Each wall is flat, endless, passes through zero and stands at right angles to its row. A trip goes straight from one point to another. Which walls does it cross, in order?
In the rows, zero is written as 128.

Walls:
(1): [130 140 136]
(2): [153 102 113]
(3): [ 55 124 151]
(4): [104 148 161]
(5): [ 98  81 157]
(6): [132 170 131]
Trips:
[ 95 155 125] to [164 144 124] -> 3, 4, 2
[103  97 143] to [131 110 110] -> 2, 4, 3

Walls:
(1): [173 135 105 127  55 105]
(2): [102 148  88 150 113 122]
(3): [120 115  89 126 143 123]
(4): [141 151 139 139 105 130]
(5): [108 148 151 120 116 116]
Trips:
[102 119 179 188 122  92] to [140 175 109 114 123 104] -> 1, 3
[ 92 154 123 133 156 135] to [129 107 106  90 130 167] -> 5, 2
[140 176 117 123 112 168] to [145 143  97 105 120 133] -> 5, 3
[138  83 138 123 112  93] to [ 90 105 157  71 134 155] -> 3, 5, 1
[154 150 116 132 145  52] to [ 97 135 109 160 104 101] -> none
[134 163 113 147  80 213] to [148 140 106 148 126 124] -> 3
[191 186 159 122 142 135] to [172 137 155  93 126 124] -> none

Walls:
(1): [178 104 121 159  87  78 146 188 117 153 125]
(2): [176 137 134  75 119 132  98 150 113  73  94]
(3): [115 120 113 117 140 111 119 115 169  90 121]
(4): [105 154 140 133 124 110 133 130 144 100 136]
(5): [121 132 117 121 142 141 151 106 111 146 137]
(6): [174 138 149 171  90 143 179 146  97 127  84]
Trips:
[197 139 145 110 132 160 116 149 141 134 100] to [137 101 134 111 167  77 166 104 138 118 159] -> 3, 5, 6, 4, 2
[131  47 164 107 169 118 131 129 141 113 101] to [170 108 143 133 140 147  90 131 158 132  88] -> 1, 6
[ 94 160 108 147 156 131 143 158  96 121 142] to [144 128  97 182 134 113 113 114 162 129 179] -> 1, 3, 5
[160 149 140 149 109 102 110 157 130 139 150] to [128  97 110 106 138 118 162 135 121 134 165] -> 2, 4, 6, 5
[109 111 155 135 119 131  66 172 149 122 112] to [148 158 152 158 162  98  79 182 128 181  85] -> 3, 4, 6
[106 123 125 110  75 126 103 179 121  97 105] to [134  93 132 114 137 154 104 132 163  94 166] -> 6, 1

Walls:
(1): [107 117 149 136 110 141 133 117 155 148  94 126  97 146]
(2): [118 151 118 125 180 125 168 141 139 130 121 116 145 118]
(3): [ 83 131 130 185 132 125 134 140 135 155 100 113  71 130]
(4): [130 101 155 138 154  92 113  94 144 135 112 105 118 180]
(5): [165 158 133 123 151 144 119 113 109 143 130 145  98 120]
(6): [100 131 112 104 120 139 157  92 172 141 161 139 153 115]
(7): [107 151 129 147 127 143 140 134  73 128  82 165 123 151]
(8): [ 54 122 119 118 128 115 145 138  96  85  75 183  84 164]
(9): [109  88 135 128 106 150 119 145 155 103 101  79 139 140]
(10): [132 117 159 117 115  86  78 116 132 173 118 138  98 105]
(11): [147 132 174 127 157  95 104  99 121 129 108 152 115 159]
Trips:
[ 83 157  55  83 127 120 142 167 151  94 152 138 129 104] to [120 135 119 102 154 118 120 126  89 114 131 130 113 142] -> 7, 5, 6, 11, 4
[162 107 166 131 120 184 133 139  94 150  70 109 142 158] to [ 93 107 137 136 163 147 145  97 120 149 158 128 146 129] -> 2, 6, 5, 9, 11, 7, 1
[108 126 165 102 128 156 136 137 102  99 153 127 137 129] to [123 139 109 133  96 109 116 143 120 158 160 158 133 133] -> 9, 10, 8

Walls:
(1): [132 164 159 122 114 156 153 130 130  95 140 141 105 138 122 177 121 148
 125 110]
(2): [104 130 161 116 119 110 137 104 133  99 114 123  91 139 120 152 125 146
 123 128]
(3): [116 176  90 109  95 175 134 125 135  99  98 131 134 125  79 109 130 112
  92 132]
(4): [147 133 121 116  88 127 156 151 121 100 105 116 125 113 162  87 123 150
 132 106]
(5): [107 134 140 204 151 179 151 130 117 128 150 141 156 135 135  95 103 176
 115 149]
(6): [142 112 111 173 122 121 140  93 134 101 101 156 166  95 123 115 150 106
 159 137]
Trips:
[148 124 128 122 160 123 151 123 108 171 118 152 150 127 112  90 145 135
  93 119] to [123  74 122 149 119 111 131 107  71 140 147  91 117 116 145  92 209 132
 149 191] -> 3, 4
[137 164 143 108 111  64 100 140 125 134  94 109 146 140  89 126 105 150
 141 135] to [136 130 122  96 185  73 125  99  74  95 163 154  75 121 129 104  79 119
 122 127] -> 3, 4
[175 131 161 116 110  95  94 120  83 146 139 136  90 137 128 149 195 130
  75 121] to [133 142 133 123  71 138 164 148 146 148 121 131 176 147 130  89 125 136
  62 137] -> 4, 3, 2, 5, 1
[ 89 170 165  76 161 165  82 145 136 103 160 149 143 114 105  99 143 107
 157 147] to [166 159  96 200  94 127 135 107 115 129 148 143 123 120 141 151 144 112
  63 168] -> 5, 6
